Every row gives one point. Any point is a mix of the corners, with weights that add up to 1. It lies inside the corners' shape when no weight is negative. Say inside or outside, and name the corners with a negative weight.

Corners:
(1): [-59  16  53]
(2): [ 46 -23 -63]
(3): [-30  26  32]
(4): [ 63  -7 -25]
Points:
[-26  21  28] -> inside
[-29  13  38] -> outside (2)
[ 49 -10 -31] -> inside
[-46  13  41] -> inside
[ 47 -22 -54] -> outside (3)
[-3 15 20] -> outside (2)

Corners:
(1): [  8  -3  83 -82  66 -56 -61 -32]
(2): [-31 -13 -10 -47  17 -65 -84 -37]
(3): [ 38  17 -55  57 -63  15 -31  57]
(4): [  0  28  16 -69  -5  -5 -43 -75]
(5): [-52  63  -2  20 -27 -14 -10  53]
(6): [-34 -12 -23 -37 -72 -27  -3  55]
(7): [ 14 -68  56  25  19  37  -8 -13]
(8): [ 85 -42  11  57  15  -2  75   7]
(9): [ 35 -24 -44  16  16  61  36  68]
Points:
[ 19  -3  -9  12 -15   2 -25  24] -> inside
[  3 -44  18   0  15   0   3  15] -> outside (3, 4)
[ -1  -7 -18   7  -2  32 -26   6] -> outside (1, 6, 8)
[ 10  12 -27   8 -27 -52 -46  18] -> outside (4, 7, 9)
[  8 -15   4 -14  10   4 -12  14] -> inside
[  6 -16   7  -9 -10 -29 -12  -1] -> outside (9)

Corners:
(1): [-36   2  14  69 -47 -21  19 -42 -47  13 -97  69]
(2): [  7  43 -39   7  34 -30   8  41   6 -29  14 -55]
(3): [ -5 -22 -34   0  -9  33  13  24  11 -21  21  24]
(4): [-17 -17   4 -43  51  22   3  62  -8  57 -19  -8]
(5): [-67  50  72  37  29  68 -94 -18  30 -35  56  59]
(6): [-16  75 -17 -40 -41 -41 -29  11 -80  -5 -16  56]
(7): [ 28 -29  17 -32  29 -84 -47  36 -34 -36 -53  23]
(8): [-103   14   -3   29  -48  -61  -92   19    3   -6  -90   52]
(9): [ -49   81    4  -32  -39   -6   13 -104   -5   50   14    2]
(10): [ 39   1   8  16 -41  41  54 -30  32 -22 -81  -9]
(11): [-65  58  31  12 -59 -49 -32 -27  14  93  45 -71]
(12): [ 16 -28 -29  19  55   2 -80  22  14 -37   6  -3]
(13): [-50   5  49 -54  39  60  -4 -29  -6   8  67 -72]
Points:
[-38  28  18  -9   2 -33 -50   7 -21  15  -3   8] -> outside (3, 10)
[-66  39  31  -1 -33  24 -17 -25  -9  29 -13  29] -> outside (2, 7, 12)
[-36   4 -10  25  -9 -13 -45  23   3  -4 -42  27] -> outside (7, 9, 13)
[-11  13   2  19   6   3   3  -9   1  -2  -8  -4] -> outside (6, 8)
[-29  51  29   9   9  35 -38  -5 -10  -3  22  18] -> outside (3, 7, 8, 9)
[-18  16  11 -14   9 -13 -22   9 -14   9 -16  -3] -> outside (3)
[-45  19  17  22  -2 -12 -28 -23  -2   2  11 -12] -> outside (4, 6, 10)
[-12  17  -8  -5  -3 -54 -27  11 -17   5 -51   7] -> outside (3, 5, 13)
[-34  22  21 -22   0  -1 -16 -22  -6  17  16 -24] -> inside
